Each wall is flat, endless, passes through zero and stands at right angles to its row. A trip goes straight from one point to another. Which walls does it cross, in order?
(in the rows, 128 means zero)

Walls:
(1): [164 144 132]
(2): [88 93 84]
(3): [126 103 114]
(4): [149 147  57]
(5): [ 92 133 144]
Trips:
[202 112 135] to [125 102  95] -> 2, 1
[125 100 182] to [108 123 111] -> 3, 2, 4
[143 140  92] to [126 134  95] -> 1
[116 109 135] to [154 115 174] -> 2, 1, 3, 5
[142 141 152] to [ 90  90 143] -> 5, 1, 3, 2
[ 94 135 112] to [123  95 116] -> 5
[ 77 106 187] to [ 96 161  80] -> 4

Walls:
(1): [174 141 146 128  84 130 111 120 109]
(2): [120 146  60 138 153 130 164  91 113]
(3): [140 127 103 166 134 109 120  88 122]
(4): [ 94  94 109 156 161 134 107  74 151]
(5): [111 153  90 139  88 126  89 162 140]
(6): [173  74 141 135 161 121 199 132 195]
Trips:
[142 180  65 142 100 135 105 169 165] to [ 67 127 113 133 133 134  93 139 144] -> 1, 3, 4, 2
[116 157  95 157 130 125 151 111 107] to [ 98 174  89  85 113 147 143 173 136] -> 4, 3

Walls:
(1): [114 150 162 169 104 144  72 181  87  87 140 109 125 117 105 128  52 125]
(2): [147 113  82 146 132 108 157 118  85 119 120 165 141  64 164 111 145 173]
(3): [111 111 102 107 100 122 125 113 101  81 106 137  94 158 102 147  98 104]
(4): [110 137 129  84 137 113 129 123 191 125 101 145 111 148  75 126 176 154]
Trips:
[134 153 131 107  63 124  69 176 114 185 154 131 129 180 156 136 157 143] to [104 130 158 129 121  94 100 121 147 120 130  99 139 169  93 137 169 140] -> 4, 1, 3
[157 110 111 132 111 142 176 121 127 117 118  84 184 145 115 106  90  88] to [130 139 132 114 171 147 143 182 112 113 154 131  87 106  80  81 135 143] -> 3, 4, 2
[108 163  98  94 181 101 126 138 148 101 127 123 134  94  95 178 168 178] to [ 69 131 130 130 145 155 117  91 161 160 143 124 106 129 107  93 141 152] -> 2
[125 169 113 150  75 121 132 101 157 132 163 129 145 100 119 157 162 112] to [142  81 106  93 132 131 129 153 113 113  97  85 130 172 120 110 146 113] -> 2, 3
[121 162 159 106 148 116 108 112  66 122 121 196 108 167 136  96 130  65] to [139 112 159 171 118 143 111 104 108 130 187 138  79 140  96 127 132  98] -> none
[160 111  62 149 157 165 191 169  81 169 130 154 187  96  73 108 129 160] to [106 139  90 102 181 148 145 181 123 147 128 180 127 179  93 154 134 167] -> 4, 3, 2
[147 155 132 146 140  69 155 158 156 170 182 165 132  78 160  61 162 142] to [ 77  88 131 161 118 200  88 159 159 156 140  98 115  94 127 158 144 145] -> 4, 1, 2
[ 95 138 114 114 121 110 138 150 128  75 150 178 147 117 146 143 140 132] to [142 121 105 123 118 127 119 157  73 112  92  94  90 108 125 135 132 127] -> 4
[174 103 151 150 107 127 140 154 152  40  81 105 118 117 121  95  86  83] to [157 102  60 125 123 150 102 160 125 112 183 138 133 129 123 158 139 127] -> 2
[117 187 104 154 139 214 153 102 122  99  53 179 119 111 121 174 136 122] to [162 163  82 134 176 137  94  92 100 174 120 129 109  95 131 126 150 191] -> 3

Walls:
(1): [127 130 122  96 155 123 125 119 148 136 151  98 124  68  71 152 154  98
  93 121 116 157 103 104  93 121 157 155  55 110 151 150]
(2): [ 38 118 184 113 169 123 114 185 114  78 151 123  80 129 114 151 108 127
 161 171 130 110  71 126  85  92 138 132  93 124 113  87]
(3): [137 144 136 149 132 125 118 156 156 147 186 117  95  86 191 134 130 149
 118 108 132 146 120 152  84 115 168  98 161 138  96 134]
(4): [132  33  92 128 121  87 168 178 153 118 152  88 108 117 176 205 212 158
  96  78 127 159  88 148 112 143 187  94 131 141  98  99]
(5): [128 119 181 115 120  92 103  98  87 154 140 134 131 134 151 115 104 135
  41 145 138  85 112 113 120 126 135 125 186  84 174 121]
Trips:
[117 119 127 165 166 110 194 103 106 147 137 133 133 138 111 134 137 124
 129 126 152 135 146 181 111 112 127  96 115 113 149  53] to [124 155 150 115 160 143 131 100 156 134 106 116  92 124 127 154 135 211
 140 109 111  96 155 130 186 122 115  80  93 136 161 134] -> 5, 2, 4
[110 174  99 137  94 178 168 162 140 115 195 105 124 123 156 119 128 150
  88 166  91 109 122 105  99 112 159 111 143 154 131 148] to [121 160 128 136 117 109 149 117 114 121 130  94  84 105 144  93 104 123
 108 168 114 191 126 158 105 118 116 127 138  88  96 147] -> 4
[123 164 114 158 110 135 126 100  97 147 158 133  82 109  71 106 124 149
 140 125 136 118  82 117 139 136 172 136 134  90 129 157] to [160  76  85 112 181 121 211 124 181 133 198  86 132  95 133  83 105 181
 199 135  66 101 117  92 177 116 115  98 155 115 148 147] -> 2, 5, 4, 1
[121 116  95 101 147 135 185 123 105 109  93 131 159 144  83  98  85 155
 164 158 156 117 148 129 101 131 174  95 138  84 112 156] to [166  82 140 118  61 133 154 139 148 162 135  95 186 162 116 131 134 119
 111  77 118 127 166 173 126 151 120 114  92 139 120 182] -> 2, 4, 1
[138 156 149 161 108  82 115 113 152 174 158  94 107 168 115 147 142 158
 138 113 107 134 118 184 148 105  88 125  68 134  91  94] to [ 94 126 108 198 207  45 117 144 125 127  71 131 129 122 139 142 156 146
 150 110 120 186 104 146 111 115 121 115 138 155 145 120] -> none

Walls:
(1): [181  89 101 170 127 144 101 195  93 167  97 117 166 120 171  93 158 156
 130 129 117  86 111  92 136 129 129 162  72 140 158 153 172 142 155 132
  70 123 158  84 146 132  63 124  92 125 162 122]
(2): [150 105 103 160 152 122 131 139 193 108 148 146  58 113 110  63 103 145
 164 147 151 114  87 130 139 170  85 119 122 140 125 134  97 126  98 102
  88 111 111 120 110 170  98 112 135 103 119 182]
(3): [145 120 134 151 106 121 116 136 100 112 125 154 118 149 128 158 125 104
 144 106 126 146 104 150 126 146 148 161 170  95 178 124 132 143 125 124
  93 105 144 113  91 124  91  57 131 105 118 101]
(4): [ 93 160 118 135  89 172 117 121 145 143 119 129 114 169 112 110 162 136
  85 132  83 115 125 136 109 153 142 146 140 161 124 117 136 149 141  81
 186 128 121 124 156  76 101 120 182 179 114 156]
(5): [ 86 159 138 133 136 116 179 160 110 122 116 106 107 113 126  93 104 116
 100 126 129 151 127 121 169 176 120 147  93  84 123  89 167 120 148 137
 131 185 103 176 147 158 139 165  83 149 113  91]
Trips:
[126 169 125 107 133 142 109 133 107  59 141 121 135 124 137 141 111 115
 123 133 128 192 107 112 105 137 156 112  86 123 195 177  72 117 176 139
 132 137 103  20 121 121 103 168 149 106 132 111] to [113 106 126 106 176 144 124 137 108 135  87 100 136 151 118 123 143  99
 173  88 183 150 121 128 146 134 148 167 157 125 114 122 132 137  85 161
 146 170 140 126 132 104  95 121  73 100 111 126] -> 5
[141 152  98 144 143 143 113 143  95 143 141 176 119 141 177 142 178 159
 133  80 130 164 140 106 117 120  70 132 130 133 167 121 110 123 159 146
 149 187 102  79 133 124 132 101 135 146 150 138] to [129 129 144  77 142 155 165 116 101 155 132 212 129 189 149 114  99 168
 151 154 111 204 177 130 124 161 123 167 123 174 134  83  92 150 150 155
 144 168 125  47 147 125  63 174 122 118 109 103] -> 5
[118 148 140 141 139 161 117 164 167 154 130 143 150 140 155 145 141 128
 116 146 150 122 103 124 153 164  82 136 127 195 133  79 106  88 118 135
 132 151 159 163 107 130 179 118  79  66 111 146] to [122 210 185 184 100 117 179 157 131  65 183  76  98 149 120 146 120 123
  73 141 151 110 196  97 114 129 161 142 210 128 114  97 124  91 133 132
 140  74 112 140  90 122 121 145 130 129 148 115] -> 4, 2, 3

Walls:
(1): [113 102  93 145 116 143 146 186 154 116 165  91 102 194  98 113  91 113
 150 117 147 102 141 124  78 173  61 122 139  92  88  51  86 131  99  77
 109  96 162 123 140  98 110  98 116 123  86  95]
(2): [137 114 214 177 144 174 114 157 107 128 121  98 147 155 111 132  87  90
 110 153  82  79  67 148 183 152 144 142 128 130 129 142 127 132 166 103
 134 148 197 142 144  74 175 140 138  84 110 144]
(3): [128 120 128 183 134  72 166 186  89 115 106 156  77 144 117 159 147 130
 125 193  96 141 159 159 154 108 102  58  82  60 154 157 132 107  76 117
 152 123 110 108 112 145 123 189 161  54 109 116]
(4): [149 119 114 149  93  93 103 115 114 147  95 130 119 148 193 128 141 151
 121  84 138 204 136 128 138 126 137 103 146 108 129 188 123 149  70 140
 108 159 139 158 129 137 107  84 124 118 159 107]
(5): [126  84 102 122 120 126 102  82  89 118 166 111 130  98 119 116 158 134
 136  97 140 129 141 137 136 127 124 138 106  95  82 100 138 136  95 133
 160 123 211 137  78 118 100  80 164  97 110 127]
(6): [118 148 151 176 181 183 166 133 158 101 150 107 113 135 177 127 135 144
 106  99 129 157 141 134 106 117 111 121  80 129 119 163 111 170 150 121
 151 158 141 110 145 127 150 120 157 112 131 163]
(7): [167 107 101 139 120 103 123 105 122 149 136  96 165 127 163 100 121  73
 103 163 129 149 100 167 170 149 152 124  94 102 142 120  85 118 176  96
  79 170 110 123  89 116 130  64 173 124  81 188]
(8): [124 152 111 112 125 127 124 133 164 124 125 110 117 104 128 182 148 150
 109  82  89 169 114 154 135 155 105 174 118 161  75 143 113 121  46 116
  89 131 118 128 129 148 163 137 110 170 112  68]
Trips:
[129  90 107 163 122 143 100  89 112 111  84 140  60  68  86  71 131 144
 139 122 101 132  80 195 128 162 152 172 140 170 133 153 139 128 114 133
 122 133 175 102 115 166 153 135 113 183  74 150] to [ 95 132 140 153 106  56 165  59 102 136  49 113 123  89 116 146 118 128
 165 126 127 129 131 163 155  58  94 154 141 172 115 150  62  86  90 123
 156 101 174 120 146 105 167 118 106 122 134 106] -> 4, 7, 3
[ 75 153  83 159 201 113 103 149  96 118 164  99 142 135 166 100 176 133
 116 160 148 118 112 174 173 111  89 110 175 101 147 112 207 131 130 136
 109 170 130 137 111  91 136 137 150 116  43 102] to [127 157 123 133 163 120 139 108 114 128 145 156 165 161 137 144  75 140
 136 158 130 160 118 135 157 151 171 156 125 160 123 110 136  59 157 208
 157 130 101 179 101 114 159 112 119 112 121 109] -> 1, 6, 5, 3
[120 135 134 145 119  84 100 170 146 142 119 159 137  74 129 181 174 138
 140 145  91 147 174 130 132 104 119 147 136 139 153 150 141 147 145 133
  77 114 162 145 178  88 118 145 182 121 108 133] to [116 123 141  95 138 148 135 132 130 118 147 158 202 124  99 164  81  94
  90 159 121 119 105  89 124 121 146 103  93 118 142 123  89  77 167  97
 161 108 163 146  89 132 136 126 116 131 140 177] -> 4, 7, 8, 3

Walls:
(1): [ 88 116 193 192 155 123  82 112 164 103 145 108 175  93  88 123 137 132
 154 139 163 116 140  84 119 119 170  43 146  48 120 162  99 158 110 168
 117 176 151 117 136 125 112 141  79 110 109 157]
(2): [157 108 126 167 130  94 151 139 120 156 154  96 104 108 151 196 189 106
 121  90  78 132 134 130 178 126 100 160  94 106 148  95 138  89  78 126
 176  64 177  82 130 108 142 110  85 127 138 133]
(3): [ 96  72 135 188  89 143 132  79 121 121 207 155 142 138  85 132  85  75
 131 162 106 150 106 178 139 107 106 181 139 155 119 238 100 121 167 152
 156 106  65 164 162 126  98 116 134 186 127  81]
(4): [124 120 113 151  82  70 167 140 124 102 110 147 148 132  94 115  72 144
 106  80  98  80 151 116 117 110 128  90 129 143 135  94 125 178 151 130
 120  71 160 138 146 124  79 115 137 140 161 119]
(5): [115 195 173  86 154 118 137  96  69 102 141 109 136 131 113 121 167 139
  75  91 111 147 141 108 120 192 148 106  90 146 108 114 140 141  63 121
 115 149 147 125 141 102  77 133  95 146 149 152]
(6): [139  90  88 100  83 139  88 120 168 125 119 145  68 104  95 175 155 100
 127 130 137 120 103 145 151 138 157 131  95 136 126 118 142 131 141 100
  94 148 176 128 129 139 147 122 166 141 132  94]
(7): [ 96 191 127 125 155 188 113 178 146 138 134 123  85  90 163 137 114 122
 151 134  91 147 185 142 134 153 149 120  70 107 116 115 168  69 143 172
 129  99 115 151 118 152 114  61 143 126 149 143]
(8): [140 129 109 176 132  77 159 111 117 101 112 138 154 145 183 138 102 107
  78 184 156 164 167 126 107 117 139 116 130 108 146 124 125 151 138  86
 130 108  98 153 137 149 159  76 134  95 119 100]
Trips:
[168 149 180 162  90 143 128  79 101 121 131 132 125 138 127 169 130 125
 138 108 100 101 102  93 108  89 136 119  91  95 108  88 103 138  99 162
 115 143  94  95 107  85 128 162  78 147 133  94] to [136 177 167  81 116 121 117  97 154 109 115  89 150 123 171  75 129 139
 144 119 165 125  88 143  97 138 187 133 132 106  94 156 164 107 109  50
  95 134  79 131 156 100 110 153 156 120  70  92] -> 4, 2, 8
[135 110 129 138 156 144  86 143 143  98 151 134 156 121 138 101 171 107
 154 101 118  85 129 150 106 179  54  85  89 137 167 123 100 119  66 147
  84 136  90 135 126 161 141 152 160 122 141 189] to [101 126 123 146 105 143 162 114 106 128  83 103 101  60  85 160 148  91
 186  78  88  94  93 147 110 116 175 169 128 129 116 109 117 131 126 116
  84 125 118  80 129 117  81 142 183 116 115 175] -> 2, 6, 4, 1

Walls:
(1): [116 148 142  87 142 167 204  92 187 172 110 122 115 162 145 130 141 137
 159 139 102 135 109  72 152 140 132  81 137 137 141 122 169  84 112 128
 106 141 125 108 120 109 118 159  96 132 142 126]
(2): [ 59 158 165 136 174 129 159 129  83 117 109 152 154 132 121 125 139 114
 150 182 163 110 127 146 164  91 133 143 127 126 183 145 188 125 109 142
  97 130 162 105 179 192 154 118 145  91 131 141]
(3): [ 89 102 129 181  91 196 152 152 107 108 137 130 107 164 158 142 137 125
 111  62 123 171 143 133 118 123 147  89 121  90 159 133 107 131 105 201
 171 116 169 121  99 120 196  86 179  87  99 144]
(4): [116 139 208 104 120  82 139 159 106 129  82 121  98  48 148 148 103  96
 114 185  98 164  95 119 128 113 104 143 131 139 137 122 119 156  79 172
 131 144 166  97 208  87 126  84 133  95  91 132]
(5): [143 129 131 147  79 111 103 115  85 144 148  95  82 155 188 122  97  96
 144 128 166 162  78 118 128 209  82 142 113  94 136  97 132 127 149 144
 130 114  92 154 178  95 146  54 126 105 119 133]
(6): [ 86  73 125  97 132  63 156 125 132 114 115 121 145 101 110 112 114 120
 161 116 149 123 137 131 140 133 128 125 112 159 128 130  77 137 139 115
 113 108 163 127 163 124 127 123 118 112 147 133]
(7): [168 144  79 171 153 164 134 141  78 153 127  92 139 125  79 104 170 106
 197 129 156 132 144 112 101  86 102 108 138 103 115 118 106 109 117 136
 119  71 165  88 167 155 114 151 131 127 110 129]
(8): [140 144 128 145  87 100 122 163 125 108 141 148 162 134 179 151 143 136
 145 145 119 141 116 148 147  84 132 123 111 130 146 194 167 112 140 124
  93  95  64 147  97 163 117  80 115 155 129 103]
(9): [124 126  86 148 117 152 160 162 134 167 106 172 163 143 138 115 135 108
 148 153 133 114  99 124 147 144 101 121 156 185  97 123 104 136 150 142
 179 140 113 145 123  79 145  94 130 135 119 106]
(10): [147  89 130 115 165 120  98 114 120 101 102  97 116 133  90 120 127 126
 170 166  96 101 176  67 127 126 160 169 136 102 130 138 153 102  81  80
 149 134  78 173 106 150 119 101 168  48  98 152]
(11): [102 147 121 136 164 112 138  67 126 147 142 127  80 155 122 122 155 100
 136 114 131 137 163 107 113  73 145 170 158 206  89 139 107 168  90 170
 149 111  92 152 130 125 112 129 197 114  78 142]
(12): [155 189  71  97 164 116 102  89 155 108  95 189 159 148 142 122  95 138
 119 137  69 153 143  74 125 141 161  48 123 123 140 136 122 167 132 135
 114 127  97  96 101 181 133 123 169 128  97 128]
Trips:
[153 126 137  85 158 119 141 150 124 108  87 128 161 108 154 178 120 153
 137 168 138 117 123 145 160 119 144 113 121 104 196 140 108 124 148 127
 132 149 103 118 153 133 142 115 123 202 174 110] to [182 129  87 131  84 169 104 162  92  87  91 129 151 125 101 127 156 113
 104 129 161 148 116 180 109  97 123 160 131 140 160  83 125 121 110 152
 116 109 189  80 176 123 128 142 167 101 140 114] -> 1, 7, 12, 3, 8, 6
[111 106 131 132 110 156 164 163  80 109 129 132 109 144 156 106 111 133
 130 104 152 121  71  75 170 130 135  99 146 119 187 153 165 122 162 154
 107 168 118 144 120 113 136  53 195 145  82 163] to [162  96 139 143  86 104 153 103 123 132  96 127 127 176 163 164 121 145
 189 181 133 117 153 111 162 144 111 173 112  90 122 193 150  72 210  98
 131  83 104 146 150  83 128  64 156 157  83 122] -> 12, 4, 3, 2, 6

Walls:
(1): [133 101 105 105 137 158 127 132 117 137 129 128 169 117 107 137  83  93
 136  88 144  80 102 138 166 111 121 167 149 169 137 132 168 123 104 152
 108 194  91  60 141 115 138 155 192  83 139 131]
(2): [103  96 104 102 133 138 180  82 123 138 150 153 145 110 135 147 127 137
 180  78  56 114  88 148 138 112 137 195 126 110 156 122 133 106 154 134
 175 148  97 191 127 142 139 165 120 162 146 156]
(3): [112 118 135 123  96  73 146 132  79 158  55 191 179  90 136  92 153 128
 178 127 153 152 112 153 106 181  66  86  87 162 106 171 105 114 116 148
 119 147 131  84  89 160 132 155 107 112 108 125]
(4): [129 167  91 104 140 132  91 132 120 163 107 159 157 121 145 138 114  95
 186 100 116 156 148 121  82 171  93 137 142 124 116 135 136  92 106 100
  85 141 102 129 156 121 143 142  84 124 155  93]
(5): [153 157 155  95 155 164 185 168 161 121 115 169 117  49 113 137  73 127
  99 127  52 147 103 175 136 125  55 147 118 145 158 130  82 127 138 141
 131 161  90 150 133  71  88 118 172 102 143 105]
(6): [136 112 167 155 160 138 146 126 134  77 148 121 110 118  80 164  73 162
 135 157 132 106 126 118 157 127 182 123 150  87  78 157  86 186  54  97
 113 125 146  97 112 172 178  94 114 100 191 166]
(7): [117 114 131 115 172 197 164  74  46 141 164  90 128 125 158 107 108 141
  47 101 122 153 110 170 141 155 132 137 174 135 114 180 188 112 117 185
  92 149 120 140 113 144 154 118 150 140 106 137]
Trips:
[ 86 112 131 167 143 114 122 101 108 101  99  92 107  70 107 170 153 163
 138 166 100 139 146  94  69 132  55 168 128 121 113 133  96 108 108 165
  89 146 119 124  90 118 128  90 126 110 134  89] to [166 166 156 130  92 119 145 137  89 100 159 111 126 111 113  72  95 126
  96 106 150 104 107 166 139 188 155 149 136  88 118  97 108 112 177 138
  78 142  79 170 146 104 128 107 126  76 111 117] -> 3, 1, 6, 4
[134 149  69 109 132 158 155 173 184 128 128  85 123 159 149 123 120 103
 147 153 150 120 118 184 126 120 138 191 157 100  58 135  95 113 156  99
 214 123 103  90 166 122 140 126 106 151 105 146] to [152  99 120 176 196 125 112 169  81 107  96 109 156 117 126 164 133 160
  87 135  86  77 128 157 141 132 108  95 122 128 151 141 134  98 103 112
 106 139 169 143  83 126 146 147 157 131 104 141] -> 5, 4, 7, 2, 3
[126 136 135 113 127 126 128 115 112 120 182 119 165 186 105 151 102 123
 133  89 158 167  95 120 128 104 123 138 142 150 167 112 153 107 110  90
 127 125 118 145  93 128 108 152 107 164 124 111] to [154 147 141  86 144 153 123 105 146 100 151 150 136 119  55 123  92 102
 116  97 120 126 115 185  96 173 139 112 165 171 154 110 144 174 189 119
 117 148 186 191 129 112 117  93 111  71 125 159] -> 5, 6, 4
[ 85 154  81 116  90  99 147 129 127 114 158  71 125 114 160 171 133  80
 109  88 119 133 130 154 142 125 141 131 160 176 153 127  88  97 148 100
 117 166 186  97 125 188 126 118 113 142 173 109] to [135 110 119 118 151 138 162 163 146 113 103 113 118 144 118  80 148 147
 151 123 146 147  85  98 161 191 159 149 188 155 108 109 132 121 107  97
 136 172 109 118  93 117 160 153 147 203 145 112] -> 6, 3
